Each wall is flat, endless, passes through zero and stands at right angles to its row. A trip goes straight from one point to another. List the walls that it crosses, first one first.

Walls:
(1): [-44 -21  32]
(2): [38 13 62]
(3): [ 66  35 -10]
(4): [36 27 48]
(5): [ -9 -59 -18]
Trips:
[13 62 65] to [-58  41  46] => 3
[-24 -55  18] to [-17  63 -19] => 5, 1, 3, 4
[53 13 50] to [-47 -80 -44] => 5, 1, 3, 4, 2
[  2 -43 -55] to [-29   4 -16] => 1
[ 20 -94  12] to [-21 -47   5] => 2

Walls:
(1): [ 58 -48   8  28 -20  10  21  17]
(2): [-36  35 -26  15  32  -4  58 -40]
(3): [-15 -51   5  -8  17 -26 -94  83]
(4): [-35 -25 -15 -15 -47 -13 -78 -20]
(5): [ -6 -85  88  21 -13 -13  12  14]
(6): [ 19   8 -12  45 107  83 -34  60]
Trips:
[-13 100 -48 -36 -91 -24 100 -61] to [ 96  34 -35 -17 -10  38 -39  -6] => 1, 2, 6
[-44  66   9  33  55 -37  32  31] to [-24  73 -53  -4   8 -27  20  39] => none
[  9  38  36 -68   8  18  14 -39] to [  2 103  -7 -23  77  44 -35  36] => 6, 3
[ 17 -49  61   4  -2   2 -27  -9] to [-41 -44  23  -7  -8 -45  23  60] => none
[ -6  12 -18  -9 -49  32  43  24] to [-34  21  -7  95 -75  61  -9 -14] => 4, 6

Walls:
(1): [ -6  25  43 -45  31  45  68  -5  -5 -65  25 -33]
(2): [  7   3   3 -21  24  39 -23   0   5 -47  42  22]
(3): [ -60   -9   43   34  -34 -103    1   24  -20   73  -66    7]
(4): [-88 -56 -40 -45 -53  36  -1  58 -45 -76  47   7]
(5): [ 27  -5 -27 -46  11  32 -29  39 -13  13  33  33]
(6): [-20  -6  63 -10 -49   2 -11 -67 -65 -17 -20 -27]
(7): [  3  18  19  13   6  -2 -74   2 -32 -53  32  34]
(8): [-18   3 -29 -19 -25 -63   4  25  26 -11  -7 -36]
(9): [ 38   2  -9  27 -11 -22 -61  -8  68 -16 -72  59]
(10): [-14  40   2 -23 -11  34  34   4  -3  44  -9   8]
Trips:
[  4  -6  14 -10 -73 -42  13  27 -33 -30  -9  54] to [ 50 -11   5 -37  33  46  31  15 -11   3  28 -39] => 1, 9, 2, 10, 3, 8, 7, 6, 4
[ 74  47  37   7  -2 -15 -16  29 -24  41 -21  12] to [ 17   0 -28  11  22   3   4   8   6 -47   1 -11] => 3, 10, 2, 1, 8, 4
[ 45   1 -20   2  48 -16 -36 -14 -23 -21   8   0] to [  13  -10   80  -66  -19   43 -110  -21  -23  -16   14  -20] => 6, 1, 4

Walls:
(1): [-67   2  -9  55  74  59 -54   9 -10 -11 -35  24 -31 -21  40  34   1  52
 -49 -27]
(2): [ -1 -32  36  55 -33  34  -6 -38 -25  22 -39  33 -26  91  23 -37  12  15
 -18  50]
(3): [ 15 -51 -18  30 -33 -37  52 -69 -46 -21  41  41  25 -47  31  66 -66  69
  26  -2]
(4): [ -8 -14   4  31 -17 -15 -33   8  -1  -9 -54 -43  93 -71  70 -16   1  11
  21 -16]
(5): [-18  -1   2 -75 -60   8  31 -45  44   2 -37   9  39  -8 -54  22  78  32
  72 -13]
(6): [-14  88   5  -6  -1 -20 -30   1 -63  -8 -29 -74  11  68  26 -11 -31 -52
  27 -55]
(7): [ 19 -11  46  48 -10 -10  33   6   0 -61 -77  20   5 -49 -33  13 -15   4
  27 -19]
(8): [ 56   4  14  44 -41  -1 -13 -12  36  85 -23 -63  36 -31 -24  12  19 -22
 -10   2]
(9): [-29  24  -4  54  -9 -42  54 -44 -19  31  30  33  23  50   4  44 -44  50
  -8  -3]
(10): [-48  28 -51  -4  39  21  12  13  55   9  28 -13 -53 -21   8 -34  -5  41
  26 -12]
Trips:
[ 32  57   8  10 -27   9  72  23 -58  -8  64 -27  56 -34 -25  12  24  66
 -40  -5] to [ 40 -18  34   2  12 -31  13  52 -28  22  16 -56   1 -39  53  -9   7   9
  -6 -59] => 5, 6, 9
[ 18   5 -21  20 -15 -11 -20 -64  67 -23 -47  27 -11  28 -62 -11 -27  52
  31 -33] to [  -3    1 -100  -41   41   -9   92 -100  -36    9  -27   64  -53   -9
  -41   53   -1    6   12  -57] => 8, 1, 2
[ 26 121  -9 -17 -39   3   3  22   0  85 -38  48  53 -28  50 -14 -42 -20
 -16  22] to [-16   2 -43  21  80 -26  -4   6  44 -42  49  78  20  62  29 107 -30 -26
 -54 100] => 1, 3, 4, 8, 6, 2
[  6 -37  -7  30 -15  13  61 101 -11 -40 -71  61  20  -5  10  38  14 -12
  38  44] to [ 22 -35  70  23  -7   2  16 -11  -9 -14  39  39 -35 -15 -67  56  52 -50
  86 -10] => 1, 4, 2, 8

Walls:
(1): [-19  43  14  39  -6 -18 -14   8  -1   8   0  30 -12  18 -12 -53 -12  19
  -4   0 -38  29  19  52  -8 -11   2  24  33  23 -22 -17]
(2): [ -2  14  -6 -38  51   5  10  18  57  29 -15 -62  38  16 -32 -18 -22  37
  19 -33  30  27  32 -12 -44  -6 -34  22  49  -5 -20   6]
(3): [-44  11 -35  -8 -14 -55 -18  38   4  29  31  18  13 -45  -4   7  -8 -33
 -22 -41   8   7  29  18  44 -32  -2 -12 -25   3  13  -5]
(4): [  9  15   6   6  25  -7 -19 -13 -22   5 -27   4   1 -12 -46 -32   2  22
   8  23  -4  -9  10  52 -45 -10 -16  28  -5  33   3  12]
(5): [-56  15 -23  50 -29  25   5  -7 -30  16 -13  -7  24   2 -10   6 -11  -5
  -9  21  23 -57 -39  58  52  28  72 -38 -39  38 -12  -4]
(6): [-27  27 -15  27  48   8  -5  54   2 -25 -39 -10  32  53  -8 -15 -48  -2
  -4 -12 -29  12  30 -17  -7 -11  19 -21  15  17  11 -26]
(7): [ 16  14 -28  43  37  14  -8  49  -3 -14   2 -19 -29 -31  24 -31  18  52
 -17 -36  24   0 -38  -1 -16 -57 -32 -18 -37   2   8 -30]
(8): [-19  -3 -12  36 -11 -35   9 -55 -12   8 -12 -34  -8  12  18  10 -38 -16
 -13 -23  -7  -4 -20 -13   3   9  27  37  17 -70   7   3]
Trips:
[-19 -33 -37  -5 -55  11  -6  48 -21  -6  -3 -56 -26  28  30 -12 -46 -14
 -17 -14 -13  42   7  -3   1 -29 -21  22  20 -12 -34 -36] to [ 43   6 -37 -14  -8 -35 -17  31  22 -15 -23  -6  -3 -46 -21  39   8 -17
  15   7  -4 -14  15  13 -34  58 -42  76 -49  11  21   7] => 1, 4, 6, 8, 7
[ 12  16  25  17   9  30 -19  21 -28  25  79 -17 -28  40 -64  26 -20 -29
 -44 -34  29  12  18   1   6   1  -2 -15 -12   1  54   9] to [  6  12  -7 -10 -38 -63  39 -10  36  -3  34  -6  17  29  16 -26 -35  -4
  21  55  11  -7 -15 -32   4 -45  55  55 -43  40   9   4] => 7, 8, 1, 6
[-19 -25  64  40   9  21  -5 -41  -2  22 -21  27 -42 -74 -39 -43 -26 -14
  34  -8   7  -3 -25 -44  -1 -28 -16  17 -32  39 -64  -1] to [  1   0 -15  -7 -16  -7 -45  58  32   1  -3 -12  50  10  27 -19   9  -2
 -16   2 -31 -11  -2  36  23  39   7  12  42  40  17  58] => 3, 7, 2, 6

Walls:
(1): [-10  66 -18 -11  83 -23 -35 -48   1  38 -26 -55 -13  39 -50  48  40   7
 -61 -25   1  -5 -33 -41   8 -46  -4  12 -42 -37  -1  -2  46 -17 -44 -21
 -49  24  -8   9 -11  58 -11 -50  23  49 -45 -24]
(2): [-38  38 -54 -14  -7  10  14 -15 -17 -13  -8 -50 -33 -14  -7 -38 -39   6
 -34 -93 -37 121 -14  -5  23  48  10 -20   6 -33  53  36  16  -9  -8 -35
  -4 -58  -3   4 -21 -55  -7  46   8 -22 -26 -47]
(3): [  4  26  -6  43  52  35  26   1  -3  13 -25  35  -2  -4  55  10  47 -15
 -18 -18 -32  -4  51 -31   6  19 -11 -17   0  45 -60  51 -33 -34 -20 -16
  18 -14  24   8  -6 -29 -30 -28  -4   5  -9 -23]
(4): [-36  63 -49 -45  15  16 -67   9 -79  11 -10  -6 -31  42  90 -13 -30 -13
  -8  -6  26   0 -13  27 -27  46  26 -22 -12  -5 -44   5   8 -35  17  35
  39  32  -8  15  47 -76 -15 -67 -14  23 -36  19]
(5): [-16   1  10  46  33  32  10  28 -42  -5  32 -23 -24   6  -8 -21 -29  32
  -1 -71  34   1  43 -25 -50  -8 -17 -44  21 -44  -2  66  -3  10 -30 -35
  38 -19  10 -37  26 -46 -55   1  -9  18  16  41]
(6): [-20   1  48  19  30  51  45  24   2   2 -35   8 -19  -2 -29 -22 -30  28
  17  18  37 -47 -87 -16 -38  11  -3 -17  16  41  25  -1 -20  14   7 -10
 -31  43  56  -2  -9 -40 -33   6  55  83 -19 -34]
(7): [-10  20  -1  16 -11 -27  19  44  16 -25 -32 -19  34 -90  54 -18   0 -20
  24  16 -36  -3  -9  46 -11  14  11 -19  28 -15  -5  16  -3  51 -35  23
  33  18  67   4 -21  -4  -3 -25 -21 -11  21  10]
(8): [-14 -39 -13  -5  12  26  -7  13 -54  40 -19   7  87  -7 -23  35  45  13
   1 -38 -14 -15  20  14  14 -50  14 -17 -25  -5  58  44 -33 -53 -51 -41
 -44 -64 -26   5 -28  74 -42   1   0   5 -51 -45]
Trips:
[-24  74  -8  55  20 -68  -3  15  32  20 -27 -12 -26 -14 -55  -4  47  20
  20 -11   6  28 -19 -59   4  51  -8 -34  20 -21 -29  59 -12  11 -24  23
 -66  27  -7  -4  -5 -72  13  -7 -34  19 -27 -58] to [  18   23   42   46    6   -5   20  -28   31   -4  -39 -107   10   56
    5   25    9  -13   35   40    3  -37   -5  -68   39  -45   -1   44
   -6    8  -70   11  -33   29  -17  -38  -77   -4   35  -31   30    7
  -25   10  -38  -54   -6  -58] => 4, 7, 5, 2, 8
[-20  -2  27  28  11  21  -7 -17   5  -6 -57 -15  13  10  -3   9   8 -40
 -25  44 -27   2 -40  41   0  31  -4 -39  43 -37  32 -50 -34  15 -62 -29
 -25 -13 -10  10  71  31  28  33  22 -22  47 -38] to [-119  -33  -57  -18   43   60  -40   17   24   -8   20   34  -38  -20
    0   38   42    5  -38  -45   12   57   18   24   35   -1   -7    3
  -24  -10   -6   -7  -10  -31  -19  -21  -11  -25  -59   30  -88  -35
    1   -3   20    3   36   -2] => 6, 7, 3, 4, 5
[ 25  56  13   3  18 -37  53  95 -16  -3  16  37  74 -22  18  -8 -67 -27
 -16  16  -7  12 -24  13  29  -5 -35  33  73  -5 -34 -55  32 -38  29 -24
  -2  14  28  -7 -19  -6  24 -31  36 -13  -5  55] to [  1 -39 -20  20 -29 -49 -35   9  33  -5  55 -29 -18 -12 -11  21  -8 -73
 -20 -22  41 -30 -22  39   1  72 -19 -17 -45   2 -34  48 -50 -19 -15 -11
  60   9 -30  36  63   5  71  -2 -12  44 -44 -28] => 6, 7
[ -9  25  39 -27 -39  19 -14 -26  67  52 -78  30 -54  -9   2 -31 -74 -68
 -33 -27   0  -2  22 -15  49 113 -49 -38  -7  -6 -50  62 -59  -4 -44  55
  52  28 -16   2 -25 -27  -5  28  -9  -2  21   9] to [ 18 -13   4  38  21 -25  41 -48 -38   0 -30   0 -12 -27  -4  39   4  -9
 -41 -26  31  29  27  22  21 -27 -33 -18  12 -15  -3  42  16 -63  25   9
   3  16 -13  52  62  -3 -27  72  -9  41   0  13] => 6, 7, 1, 8, 4
[ 36   1 -46 -21 -42 -19 -45  16  -5  17 -11   0  12  -2   2  69 -36  34
   3 -42 -40  14  51  -9  36 -23  29 -45  25 -26  60   0  15 -22  48   8
 -15  -5  49  46 -44  59  28 -36  -1  15 -30 -30] to [-14 -47  47   1 -22  16   9  40  -8  31 -40 -15 -39   9 -27 -10  13   5
 -49  10 -84  48 -34 -22   0   7  29   1  12 -14 -21 -44  -7  -2 -21  14
 -71  -4  -4  76 -56 -22 -15  33  13 -15  20  13] => 7, 6
[ 82 -12  24 -37 -57   2 -32  12  26 -52  36   7 -12  24 -36  52 -29  -5
  49 -14 -67 -25   7  25 -52   2   1  -7  21   3  43   5 -21 -21   9  14
 -14 -47 -19  23  35  -9   0 -42 -21 -62  -3  50] to [ 18 -10  60 -34 -25 -20 -54  38  76 -22 -16 -19 -50 -38  22 -40 -26  49
 -28 -14  26 -11  34  52 -78 -27  38  11 -59  24 -28 -67 -20  37 -21  69
  33  13  14  63   7  19 -25  39 -22 -29   3 -32] => 7, 4
[ 23  33   1 -13  -2 -16  17 -36 -70   9   8   0  14  53   9  47  17  75
  29 -16  26  45 -25 -40  17  13   3  -1  40  31  50  35  -2 -13  44 -18
  12  21  -9 -18 -32 -32   0 -18   3  -4 -47   3] to [ 81 -13  19   2 -35  38 -35   7   7  -7  -8  21  38  -6  25  22 -39 -12
   5  -5  -7 -23 -28   6  33  41 -10   4  53 -51 -10  -1  36  -6   8  31
  21 -63   5  50 -11 -67 -25 -67   9  36  46  30] => 1, 8, 7, 2, 6

Walls:
(1): [ 13 -81   6  -1 -25  41  25 -29   9   7 -61  15 -26  30   4  -7   3 -17
  33 -13   7 -14 -21 -42  -9   1  42  59 -23  20 -37 -39  -7  15 103  41
   6  18 -20 -15   0  -5  20 -21  24 -24 -28  24]
(2): [ 51 -32  65  57   8 -35  44  54  42 -66  12 -18  14  -6  15  19 -41   1
  56  15  16 -39 -13  23 -45 -27  36 -41  31  12 -21 -41  52 -57 -29 -26
 -18  15  42  18 -23 -52  -9  13  -3  45 -52  12]
(3): [ 62  11  21 -27 -49  -4 -17  16  -5 -61  69  24  39  41 -31   4 -23 -41
 -12  22 -75 -34  47 -32 -38  -9 -16 -13 -58 -53 -42 -35   8  40 -74  54
  47  30  21  67  11  96  22 -32  40  -1 -37   9]
(4): [ 18   9 -92  31  51 -13 -46   5 -26 -37  30 -35   9  10  18  35  57 -45
  44 -12 -15  12  43  22   2  68   1  69 -27  62 -32  92  43  63 -36   0
 -29  -6  20 -71 -42 -17 -10  28  79  11 -60 -40]
(5): [-60  53  25 -74 -28 -49  33  29  10   1  51 -32  37  27 -38 -35 -39  -7
  68  19 -39 -29  45  82 -11  -4  48  44 -17 -24  25  -1 -17   2   4  -1
 -11  -6 -41  -5  -7  42  78 -56  27  31  48 -46]
(6): [ -65    8   20   -8    1   46   10   -8   -4  -34   38   12   -5   20
  -11   32  -30  -24   17  -51  -55   56  -55   -4 -100    0  -36   -7
  -22   10   -8  -72   60   -4   -3   40    8   23  -51  -38    7  -52
  -44   11   -6    6   53   59]
Trips:
[   0    5  -19   15  -16   -2  -30  -15   -8   27   16   -5   42   -6
   26   -6   11    3  -12  -61  -30   23   54  -14  -35  -20   -9    3
  108   10    8    9 -106    3  -80   75  -83  -22    1   69  -23   46
   19  -55  -33  -16   -9  -44] to [ -48    7   -2   34   34   49   21   67  -13  -18  -12   11  -51   28
  -17    4  -34   20   19  -15   52  -17   65   39   22   85  -19   67
   21   15   65   12   28  -61   56  -14   -9  -34  -22  -57   21   21
    0   22   36 -114    3  -39] => 4, 3, 1
[ 13   0  24   9  34  19   0   3 -88 -21   9  19   7  -6 -12 -24  39  12
 -39   6 -15 -50  53  35  10   0 -32 -40 -27  -5 -23   6 -27 -50  31 -85
 -52  27 -21  93 -13 -45  34 -17  14 -47  32  51] to [  13  -55   14  -51  -28   -5    3   -4  -18    1   58   12   26  -19
   15   40   21   23  -13   25  -89   55   20   -7    1   80  -69   42
   17   33  -65  -37   -5 -101  -10   22  -45   -2  -48   20    0  -18
  -81  -22   29   -6   18  -50] => 2, 6, 4

Walls:
(1): [ -79    2   -5    5    2   74  -20   22    6  -18  -12   19   43   84
   13  -26   -6  -38   23  -15  -52    8   60 -121  -23   -4   15   18
   10   -6   16  -35   44   24    9  -35    3   73  -48  -49    6   15
  -31  -21   37  -17  -11    2]
(2): [  5  23 -13  15   5 -21 -16   5  10 -62  11 -35  86  75  -6  22 -36 -13
  -1  15 -15  26  -6   0  25 -13   7   3 -12 -24  -7 -42 -36  97 -91   9
 -60 -40  10 -22  54  16 -42  28 -38  30   2 -38]
(3): [-14  -1 -25 -12 -21  -7  56  29  17   7  35 -14  12 -27 -42 -56 -54   8
   0  -1   0  15  16  10  62  50 -18  -8 -27  37 -26  31  23  43 -58  39
  34  57   7 -24 -21   6   6   3  17 -18 -18  14]
(4): [ -1   9 -18 -36   5 -54  38 -64  16 -20 -17 -24 -73  57  27 -16  20  41
  29  48 -60  24  33  -7  -1  -2  -9  68  16 -39  79   8  37  53  -1 -18
  22  -1   9  -2  23  29 -42  67  -3 -20 -10  10]
(5): [ 44  28  11 -52  45 -57  24  30  23 -35  40  26 -15 -43   3  -9   4 -46
 -72  68 -21 -42  51  79 -41  35   0  27  58  -5 -51  -1 -44 -19 -10  17
  52   2  93 -39 -28  -7 -43   2  19  11 -31  33]
(6): [ -2  21  40 -20 -10  -2 -19  19  -3  13 -55  60 -37 -41 -18  30  77  15
  -5 -49  18  29 -15 -19 -40  34  -2 -12 -43  -5   7 -19  18  51 -23 -39
 -98   9  34  37 -34  16   4  19  32  34 -22 -64]
(7): [ 26  -4  -2 -50  12 -24  -7 -33 -30 -39  -7  45  35 -27 -11 -12   9  26
  55 -29 -25  20  13  12  57  15  -1  36 -11  47  40 -41   4 -18 -11  14
 -15   3  24  31   9  12  17  54 -15 -15 -69   4]
(8): [ 45  16   4  20 -30  11 -16  -3 -23   4  64  48  -8  31  10   0  65  25
 -38  36  -2  11   1 -19  -1 -15  -5 -13   2  -5 -31 -12  -6 -15 -48  24
  -5 -11 -31 -25  87 -39   9 -58 -31 -44 -28 -15]
(9): [-77   1 -36 -27 -22  16  -9  52  42  15 -34   0  29  -1 -16  -8  49  -2
 -47 -15   1  37 -37 -78   0  57  11 -26   4 -21  24  -7  27  -8  12  48
 -47 -36  -3 -41   5   1  -9 -25 -39   8  -4   0]
Trips:
[  9 -40 -57  38  22  -7  24  -4  10   9   4  43  10 -63 -22   1 -22  46
   8  42  33  47   6 -40   9  22  22   3 -29 -37  74  -6  -4  20 -52 -13
  21 -37 -47 -13  -9 -83  44  78 -50 -19 -81 -21] to [ 13  -3  35  25 -61   1  14  29 -38  43 -29   5  20 -29   0  -2 -13 -19
  23  32  69  40 -73 -21 -55  18  53   1  18   8  49 -22 -52 -68   1  25
  24 -28 -33  16 -15  35   9 -33  54   7 -11 -13] => 2, 4, 3, 7, 8
[ 15 -40   2  34   7   8 -11  49 -34 -11  76 -40   1   7 -35 -43  68  21
  14  59 -73  -3   9 -15 -39  53   4   6 -35  -9 -81  13  34 -15 -63 -49
  15 -28  13 -63   0 -79  19  42 -30   6 -21 -18] to [ -3  35  -5 -16  55  13  26 -20 -14  15   7 -26 -11 -13  22 -15 -16  41
 -11 -22 -46 -42  -9 -13 -12  -7   9  -7 -23  23 -13  32 -50  68 -66  -9
 104  23  74 -29  19  -5 -20  18  81  -4   1 -24] => 4, 9, 8
[ 16   3 -40  53 -56  46   4 -64  66   3 -28  64  13  27 -62  23 -13 -77
   2 -43  50  -4  13 -30   3  37  30  25  63  -4 -24 -24  -4  23  51 -25
   6   4 -29  23 -40  -3 -14  37 -14  30 -73  56] to [ 13  -3   0 -21  84 -26 -37  15 -24   2  -5  21   9 -37  54 -48 -14 -14
  -5  -6  27   5  -4 -24  -7 -34 -14 -66 -53  15 -17  -4  30 -18  39 -54
   6 -21 -46  13 -19  32 -28  44  26  52 -32 -47] => 9
[ -7   1 -57  21  50 -40  34 -36  57 -41   3 -26   6  10 -13   7 -30   3
  44 -31  -5  46 -16   6 -18  55 -21  21   1 -14  -4  22  20  -1 -15 -43
 -68  13 -25   4 -52  12 -22  27  59  19  21 -49] to [-14  26  -9  42  34 -26  -8   9 -57  66 -46  20 -31  -3 -11   3  19  11
  29 -69 -18  18  33 -35 -45  22  53 -94  -8 -45   0  10 -35 -16 -60  28
  27 -22 -25  72 -16 -30 -77   8  22 -57  17 -28] => 7, 9, 3, 2, 4, 8
[-12 -74  42 -24  14  28 -67 -12  13  28  58  44  48 -72  44  39  28  18
  31  31 -31  54 -17  23   0 -33  26 -37 -54   4 -12  11  46  17 -80 -49
 -26   9 -13 -25 -36  10 -21 -35 -29  36   5 -35] to [-39   6 -38  33  25 -15  13  57  33 -17 -33  26  46 -50 -24  -9 -17  82
   5 -17  35 -20 -19 -61 -25 -23  25  19 -25  -2  36  20 -74 -28 -12 -50
 -47  52 -46 -14 -56  28 -16 -84 -20   5  16  29] => 7, 8, 2, 3
[-23 -51   9  48   8  10  20 -26  -7 -29   8 -13 -19 -39 -24  45   9  28
  26   2 -58  10  63   8   8  15  28 -30   6  21  33  11 -13 -51 -13  25
 -77  23  37 -37   6  -3  21  -9  70   7 -12  41] to [ 50  16  32 -55  33 -20  24  22 -44 -42 -16 -66   7  19  33 -14 -38  -5
 -41 -27  76 -20  -4  35  -9   9  -9 -52  23 -27  17  -8 -21 -41 -16   9
  23  10  18 -29  46 -44   5 -10  -7  48 -32 -49] => 1, 6, 2, 3, 8, 7
